Each wall is flat, endless, passes through zero and stands at right angles to its row. A trip goes straight from one point to another. Which walls does it cross, in order?

Walls:
(1): -1.1  0.9 -1.7
(2): 1.0 0.7 1.6
(3):  3.7 -1.7  2.2
(4): -5.5 -0.4 -4.0
(5): 0.3 4.4 0.8
(6): -1.3  2.4  5.2
(7): -2.1  2.7  4.3
(8):  0.1 -1.2 -1.5
(9):  0.5 -1.0  1.6
(10): 2.1 1.3 2.0
(11):  0.6 -0.7  0.2
Trips:
 3.3 -2.2 -3.5 to  5.6 -0.2  3.3 -> 1, 10, 9, 2, 8, 6, 5, 7
-2.3  6.0  2.2 to -5.8 -0.8  2.9 -> 10, 9, 2, 5
 0.7 -1.3 -0.6 to  1.9 -4.9  1.5 -> 2, 10

Walls:
(1): -0.6  0.0 -3.7  2.9 -2.0 -2.8  0.2  0.1 -0.7  2.0 -2.8  0.7
(2):  5.2  2.0  2.1 -4.4  0.7  3.4 -0.5  1.0  4.2  6.3 -3.6  1.4
(3):  2.0 -2.2  1.6  0.9 -1.0  1.8  4.6  3.5  0.8 -3.6  3.4  1.9
(4): -1.5 -1.2  3.1 -0.1 -3.5 -1.5 -5.5 -0.1 -0.4 -1.7 -0.8  1.7
(5):  1.3 -2.5  3.5  2.5 -0.5 -0.8 -1.0 -0.4 -1.4 -3.9  2.2 -1.3
(6): -1.6  2.5  3.9 -3.2 -2.8  5.2  3.6  1.4  0.3 -2.6 -1.9 -1.6
(7): -3.9 -5.5  1.4 -3.3  0.7  3.3 -0.2  5.2  1.9 -1.4 -1.3  0.7
(8): -0.7  3.3 -3.9 -2.4  0.5  1.6 -1.6 -3.8  2.4 -1.0 -4.6 -0.7
(9):  0.7 -3.7 -0.4  0.1 -0.4 -0.9  0.4  1.1 -2.6  4.9  7.0  1.0
(10):  1.3 -0.3  1.7  1.1 -5.4  1.2 -0.8  3.1 -1.4  3.0  2.0  4.4
Trips:
 1.1 -0.5 -3.2  1.4 -1.0 -1.4  1.7  1.0 -0.6  4.6  0.7 -2.3 to  2.1 -0.6  1.0  0.3 -1.1 -1.9 -5.5 -1.9  2.9  1.8 -4.3  1.3 -> 8, 4, 9
 1.0 -4.3 -4.9 -0.6  0.6  1.1  0.1 -2.2 -2.1  0.7 -3.1  0.1 to -3.7 -2.3  2.5  1.1  4.0 -4.5  0.7  1.8  1.1  0.8  0.0  2.0 -> 8, 4, 5, 3
-5.7 -0.1  5.8  0.8  2.3 -1.4  0.9 -0.5 -1.5  3.2 -4.7 -1.3 to -4.3 -0.4  4.0 -3.7  0.2 -1.9  3.3  3.0 -2.8 -3.2  0.2 -1.3 -> 2, 1, 5, 3

Walls:
(1):  0.9 -2.0  2.5 -1.1  3.5  2.3 -2.4  4.4  4.3  0.2  1.9 -2.1  3.7  0.6 -2.4  3.9 -0.9  0.7  1.1 -3.5 -0.1 -3.1 -1.8  0.7 -0.8 -3.2  4.1  2.9 -1.4 -0.7 -4.1 -3.3 -1.2 -0.4 -1.2 -1.0 -1.0 -5.5 -2.0  1.3  1.0 -0.6  1.5  2.6 -3.2 -1.1  3.7 -2.3
(2): -1.6 -0.7 -1.6  2.3  1.2  2.0  4.8  3.9  2.6  0.4 -1.2 -1.6  2.3  0.2 -4.1 -5.0 -0.1  0.3 -5.4 -0.6  1.4  0.3  1.5 -1.6 -6.7  1.1  0.5  1.7 -3.8 -0.7 -2.1  2.0  1.4  2.2 -5.0 -0.9 -2.6  0.7 -0.9 -3.4  1.9  4.3  0.5 -0.6  1.0 -0.7 -0.6 -4.0
(3):  1.0 -0.9 -1.0  0.5 -0.9 -5.7  1.8 -0.1  2.2  2.5  7.1 -0.8  4.8 -6.6 -2.3 -1.8 -5.8  0.6 -2.2 -1.7  1.9 -4.3 -1.0 -2.0 -2.4 -3.7  0.1  0.3  2.3 -0.7 -0.7  0.3  3.1 -0.6 -1.3 -0.9  3.5  1.6  3.8  3.1  0.1  1.5  0.5  5.3 -4.3  4.6  0.7  2.8
(4): -0.9 -0.2  1.0 -0.1 -2.6 -1.3  0.8 -0.9 -0.3 -1.3 -0.4  0.2 -2.8  5.1 -1.2 -3.9 -4.8  2.0  1.6  2.7  1.1  0.8 -0.4 -0.7  0.0  2.1 -3.2 -1.9  1.1  4.1 -3.3 -3.4 -2.2 -0.7 -3.1  1.8  0.7 -1.1  5.0  0.1 -2.6 -0.5  6.1 -4.4 -4.4 -1.3 -1.3  3.3
(5): -4.5  0.6  1.5  2.9 -1.2 -1.3  2.8 -4.6  4.6 -1.5  2.8 -0.4 -0.7  0.5  2.4  2.1 -1.2  0.1  0.1 -7.6  2.6 -5.5 -1.6  5.4  0.5  6.2  0.3  0.1 -2.4  3.2  2.0  0.2 -1.5 -2.4 -0.1 -2.0  3.2 -0.8 -0.7 -0.5 -0.7  2.1  2.0  1.2 -0.6 -0.7 -4.6  0.7
(6):  0.5  2.3 -1.8  4.7  5.1 -1.9  1.5 -1.9  2.1  2.7 -3.9  1.0 -5.8  2.2 -2.3  2.4 -1.2  1.4 -0.3  2.5 -0.5 -1.5  0.1  3.2  3.3 -3.4  2.0 -2.4  0.4 -0.9 -2.2 -1.3 -1.3  2.7  2.3 -0.3  3.9 -2.4 -0.1  1.1 -1.2 -2.4  0.6 -1.1 -1.1  2.2  0.5  0.1
(7):  3.7  0.2 -1.0 -3.2  2.8  3.8  0.5 -1.3  2.6 -0.6 -3.3 -0.2 -2.5  0.4 -3.6 -2.2 -2.5  2.9 -1.1  2.8  2.7  2.1 -0.8  1.0  2.6  1.8 -2.5  0.3 -0.6  0.3 -4.8  2.3 -0.1 -1.8  3.4 -0.2  5.4 -2.7 -1.1  5.6  1.3 -1.0 -2.2  3.7 -3.4 -1.8 -0.8 -2.1
(8): -1.4  0.5 -1.7  1.0  3.0  1.7 -1.1 -0.9 -0.6 -0.8  0.3 -1.1  2.1 -2.3  0.7  0.5  4.0  2.2  1.4 -3.0  0.9  2.3 -0.4  0.0  3.1 -1.3 -2.6  1.9  0.7 -0.6 -0.3 -2.5  3.4  5.3 -2.0  1.5 -0.3  4.4  2.0 -2.3  6.5  2.6 -0.2 -4.0  1.9 -0.6  0.4  0.6
Trips:
-0.1  1.2  2.2 -1.2 -0.2  1.5 -2.1 -0.6 -1.5  2.6 -1.1  3.4  3.4  0.5  4.3  1.6  1.3  2.1 -2.3  3.3  2.5  7.5 -2.3 -3.7  3.5  3.5 -0.8 -2.4 -5.1 -4.1 -1.1 -2.4 -2.4 -0.5 -0.1 -3.5 -3.1 -0.8  5.3  0.1  0.2 -5.1 -4.7  2.3 -0.2 -1.3  0.1 -0.3 to  1.7 -4.4 -4.5  1.0 -2.2  0.7 -0.7 -0.4  0.2  0.9 -0.4  4.1  1.4 -2.4  1.0 -0.1  0.5  5.3  0.1  0.5 -2.1  0.8  0.8  0.5 -4.5 -0.7  2.7  2.9 -1.3 -1.1 -0.1  5.4 -3.3 -2.8  0.8  4.2 -3.2  1.0 -0.5  0.7  1.7  3.8 -0.4  2.0 -2.6  3.2  1.2 -0.8 -> 8, 2, 3, 1
 2.2  2.7 -2.5  0.9  2.8  2.5 -2.9 -2.0 -3.7  4.0 -0.1 -0.8  3.6 -0.2 -0.2  5.7 -1.0  1.5  0.8 -7.9  0.1  3.3 -0.3 -1.4  3.1  1.0  3.9 -1.2 -8.3  0.7  2.8  6.2 -0.8 -1.2 -2.4  1.6  4.4  1.5  2.8 -4.3 -0.9 -2.5  4.6 -1.3  0.0 -4.0 -4.1 -1.8 to -2.4 -1.1 -4.5  0.1  1.6  1.5 -1.8  0.0 -3.7 -5.2 -1.7 -2.4 -3.2 -0.5 -0.9 -0.7 -0.2  1.9 -0.2  2.2 -1.8  1.8 -1.0  0.2  0.7 -1.3  2.5 -0.7  5.9 -1.7 -1.7  3.6 -5.0 -0.7  4.3  0.6 -0.1  1.4  0.4  2.8 -4.6  1.9 -2.8  4.0 -3.3  2.0 -1.3  0.1 -> 6, 1, 7, 8, 5
 1.6  1.2  1.1  1.4  4.1 -3.9  3.7 -1.0 -2.1  0.4  1.8 -1.5 -5.5 -5.8 -0.5  1.9  2.5 -5.3 -2.3 -1.6 -2.8  8.7  2.1  2.3 -6.7  1.1  3.8 -1.1  0.7 -3.5  0.9  3.9 -3.2 -0.5 -2.7 -4.6 -1.0 -6.6  1.3 -2.5 -3.7 -2.9  1.3 -3.2  0.2 -1.1 -1.2  1.7 to -1.9  2.1  3.6  0.7  3.6  3.8 -1.6  5.2 -2.2 -0.6 -3.1  0.7 -2.6 -3.7  2.1 -0.6 -5.5 -3.0 -6.2 -2.5 -3.5 -6.3  1.7 -3.2 -1.9  1.0  3.7  7.0 -1.9 -2.5 -2.5  1.3  2.8 -1.8  2.8 -1.6  1.2  0.3  2.9 -0.9  1.0  5.4  3.6  3.0  5.1  0.1  1.6 -0.7 -> 1, 3, 5, 6
 2.0 -1.3  1.4  5.9  2.9 -4.2 -0.2 -1.6 -0.3  0.1 -0.3  0.0 -3.6  2.2 -0.3 -1.8 -2.9 -5.0 -0.6 -3.9  1.7  3.5 -1.1 -0.3 -0.4 -0.9 -0.7  1.7 -0.7  0.6  4.5 -1.1 -1.4 -1.1 -1.8 -1.4 -1.2 -2.5  3.1  1.7 -1.8  5.0 -0.4  0.9 -2.2  3.2 -0.8 -0.7 to  2.3 -2.1  0.4  3.9 -1.0 -0.8  0.0 -1.7 -1.8 -1.7  0.8 -3.2 -2.4 -1.4 -1.2 -3.1 -0.8 -0.3 -0.4  2.7  0.7 -8.9  2.6 -1.9  0.7 -0.8 -3.3 -0.2  0.7  0.2 -0.4  2.6  0.8 -2.3 -5.5 -4.0  2.0  1.5  0.6 -0.9 -2.4 -1.8  6.4  1.9  0.1 -1.5 -0.9 -2.8 -> none

Walls:
(1):  0.8 -3.3  0.3  1.6 -2.4 -0.7 -3.2 -2.7  5.7  1.7 -1.6 -3.3  0.1 -0.4  3.9  0.9 -1.9 -1.8 -2.1  0.3 -0.5  0.4 -2.0  3.3  1.4  1.2  1.4 -0.4 -4.4 -0.1  1.4  3.9 -1.8  3.5 -0.8  1.6 -2.8  3.4 -3.2  1.7 -0.4 -2.3  4.6 -2.1  1.9  0.0 -0.6 -0.3
(2):  0.0  1.5 -3.3 -3.4 -0.2 -4.5 -3.7  0.2 -3.6 -4.0  3.3 -1.2  0.7 -6.2 -2.8 -7.9  0.4  4.5 -1.3 -2.3  1.0 -3.6 -3.4  2.0 -2.5 -0.4 -1.8 -4.3 -2.8 -1.1 -1.8 -1.8  2.0 -2.1 -1.8  1.3 -0.3  2.8 -1.6 -1.4 -0.2 -0.3 -1.5  2.5  1.1  2.0  0.9 -2.7
(3):  4.8  3.0 -1.5 -0.8  2.8 -3.1 -2.2  2.1 -2.2 -2.5 -2.4  0.3 -4.6 -4.8  0.4  1.1 -3.6  4.5  3.2  3.5  4.3 -1.4  3.2 -0.5  0.9  1.0 -1.5 -2.2 -1.9 -1.6 -1.8  3.5  5.0 -1.0 -2.1 -0.6 -1.7 -5.7  0.6 -2.8  1.1  2.2 -2.7 -2.7 -1.1  1.4  1.3 -1.8
(4): -2.0 -1.5 -3.3 -2.2  1.6 -2.7 -0.7  1.0  2.2 -2.8  5.0  1.1  0.8  0.0  3.9 -0.9  1.7  0.7  1.5  0.8  3.6  3.7  3.5  1.0 -5.6  1.0 -4.1  0.5 -3.4  0.9 -1.3 -1.5 -7.4 -2.1  2.7  2.6 -0.4  8.2  1.5  5.2  1.2  0.7 -3.2 -5.3  0.5 -3.2 -0.7 -4.9
(5):  2.2 -0.5 -5.7 -0.7 -2.8 -2.7  1.6  7.2  0.1 -0.1  0.6  6.5  3.9 -3.0  3.4 -2.1 -2.9 -4.7 -1.8  1.3 -1.8  0.1  2.4  1.9 -0.7  1.4 -0.1  2.0  4.0  2.0  0.0 -1.9  5.3  5.3  3.5 -0.7  4.2  1.0  2.5  0.5 -3.0 -2.8 -0.1  2.9  0.0 -0.5  0.9  0.7
(6): -4.7  4.0  1.7  3.2  5.0 -0.7  2.1 -7.0 -1.4 -1.5 -4.9  1.2 -5.2  1.6  2.4 -2.8  0.6 -0.4 -0.2  3.7  1.9  3.8  2.6 -0.8 -1.9  0.6 -3.6 -1.4 -1.2 -0.5 -2.5  3.4 -4.0 -0.5  8.2 -0.7 -2.1  2.1  2.2 -4.3 -1.1  1.3 -6.3 -5.1 -0.9 -0.1 -0.9  2.1
(7): -1.1  1.3 -2.2  2.1 -0.1  3.1  0.4 -0.1 -3.1 -1.2 -0.4 -0.7 -0.8  2.4 -3.1 -1.6  0.9 -1.6 -1.3  2.6 -2.8  2.2 -1.1  1.9 -4.2 -4.1  4.1 -0.4  1.5 -0.5 -2.4  0.6 -0.1 -2.6  0.6 -1.2 -2.0  2.8  5.6 -2.0  3.9 -0.7  0.2  3.2 -0.3  2.7  5.1  2.1
(8): -4.3  0.7  3.7  3.1  2.9  0.7  1.4  3.8  1.5 -2.3  0.0  4.1 -0.4 -1.5  2.3  3.6 -2.3  4.7 -2.1 -4.0 -0.2  1.3  2.1 -3.1  1.9 -0.9 -0.9 -1.2 -1.4 -2.0  2.9 -3.7 -1.0  0.1  1.2 -2.0  1.4  2.1 -3.1  0.6  1.5 -3.5  6.0  3.9 -0.7  0.4  2.0 -1.8
(9): -0.1  7.3 -4.2 -2.0 -0.1  0.1 -2.9  0.2  2.5 -3.6  6.4  7.0 -0.6  0.0 -1.1 -3.3  1.3  4.1 -1.4  1.8  3.2  0.0  1.6  2.1  1.8  2.1  0.5  3.1  3.0 -1.5  3.1  3.4 -2.4  0.2 -0.7  2.3 -1.0 -1.2  2.0  5.2  2.6 -1.0  3.0  5.7 -3.7  5.0 -2.4 -1.1
Trips:
 1.6  0.6  1.4  2.2  0.8 -3.8 -0.7 -0.8 -2.3 -4.0 -0.2 -2.7 -0.1  1.5  1.4 -2.1  2.3 -2.6 -0.6 -1.5  5.1 -2.9 -2.6  0.3 -1.6 -0.3 -1.1 -4.6  2.4 -2.0  1.1  6.6 -1.5 -2.8  0.7  7.0  4.4  0.6  0.2  0.5 -1.8 -2.7  1.6  0.6  2.3  0.0  5.6  0.1 to  1.2 -1.0  3.6 -0.6  1.4  2.8  1.3  2.7 -1.9  6.4  0.7 -3.1  3.7 -1.5 -1.1 -0.1  3.4 -4.0  0.0  1.0 -1.4 -0.9 -4.2  2.0 -0.4 -1.4  0.2 -0.3 -2.5 -0.8  0.5 -0.2  0.3 -2.3  1.9  0.4  0.6 -1.7 -4.6 -2.9  1.7  1.6  5.4  0.6  2.6 -1.0  2.2 -0.3 -> 9, 3, 4, 6, 2
 2.5 -3.2 -1.4  0.3  4.5  0.8 -0.5 -3.4  4.9 -0.2  3.0  0.4  2.2 -2.0  2.0  2.0 -1.4  5.2  1.7  1.6  1.5  1.4  1.6 -3.1  1.5  0.3  1.2  0.8  0.2 -3.6  1.7  3.7 -2.0  0.6 -2.4 -0.2  0.5  0.7  1.3  1.0  3.8  1.7 -0.7  0.2  0.9 -0.4  3.5  1.2 to -1.5  0.8 -1.1  3.1  3.2 -1.2  1.1 -1.2  3.5 -2.5  1.7 -1.4 -2.2  1.9  5.4  2.3  2.7 -5.1  1.9 -2.6 -3.6 -2.3  1.9  2.0  4.1  1.1 -0.8  0.4  1.0  1.5  1.9 -3.2  6.6 -1.6  2.4  0.4  2.2 -3.5  1.7 -0.2 -1.5  5.0  1.5  4.3 -0.7  1.0  1.7 -0.2 -> 4, 5, 1, 3, 9
-3.4  2.2 -3.5  1.7  0.2  1.8  1.6  0.9  0.1 -0.3 -1.0  1.5  3.7  2.8 -1.6 -5.1  1.3 -0.8 -0.8  1.6  0.4 -1.8  0.7 -0.9 -7.4 -1.9  1.9 -5.5  4.3 -1.3 -3.7  2.1  1.3 -4.1 -2.1 -0.5 -0.6  3.1 -1.8 -2.9 -1.4 -1.2 -3.0  0.5  3.7 -1.2 -0.6 -0.9 to  2.7  3.0  0.6  1.7 -2.4  2.4  5.3 -0.5  3.0 -3.2  1.2  0.7 -3.8 -1.8  1.5 -1.6 -0.8 -1.6 -1.2 -0.9 -1.0  5.8  3.4  0.3  0.3  1.4  1.4  3.7  2.6 -3.3 -1.1 -3.0  5.4 -5.6 -2.5 -1.4  2.0 -2.3 -1.5 -0.2 -0.2 -1.3 -0.9  2.0 -4.1  1.1  0.7  4.2 -> 4, 9, 3, 8, 2, 6
-1.6 -3.6 -2.0  1.4 -2.0 -7.4 -3.3 -5.3 -1.7 -1.7 -0.1  1.2 -4.7 -1.6 -0.5  2.0 -0.6 -1.9  4.6 -2.9 -0.2  4.5 -3.7  1.7  2.1 -0.4 -3.0 -0.6  1.8  5.2 -0.2 -0.3  4.1 -0.1 -3.2 -1.9  3.3  1.4  1.7 -3.5  0.3  0.5 -3.1  1.1 -1.7  4.6  2.2 -0.1 to -0.9  1.3  1.2  3.4 -0.3  0.9 -4.7  0.5 -1.6 -0.4  1.0 -2.2  0.6  0.0 -3.5 -2.3 -2.4 -0.9 -1.5 -1.0 -4.5  1.9 -1.1 -3.0  3.6  1.7  0.5  2.3 -2.2 -3.6 -0.4 -0.3  2.4  2.4 -0.7  4.4 -7.1  0.9  2.3 -0.8 -1.7 -3.3  0.1 -2.0  0.8  1.1  4.2  2.0 -> 1, 5, 6, 3
 1.1  5.6  0.8 -2.2  1.8 -0.8  0.7  3.9 -0.8  4.1  0.9  2.0  3.6 -0.8  2.0 -2.2 -0.9 -2.6 -1.0 -4.1  2.7 -1.6 -2.0 -2.3 -2.6  0.6  1.3  0.8  0.6 -1.0 -1.9  0.0 -3.4 -0.7  2.9  0.1 -1.7 -1.5 -1.2  0.6 -2.9 -4.5 -1.1  5.4  4.1 -0.4 -2.6 -1.1 to  4.2 -5.9  1.7 -4.1  1.8  0.9 -2.6  0.7  3.7 -4.0  2.6  1.9 -2.3  0.7  0.7 -0.2  0.1 -2.9  1.5  0.7  0.7 -1.9  1.1  4.6 -3.2  0.3 -3.6  0.1  2.0 -3.4 -0.7 -0.8 -1.0  1.4 -1.3 -1.3 -5.7  3.0 -3.7 -1.4 -2.7 -0.6  1.5  1.8  3.2  2.9 -2.3  3.1 -> 1, 8
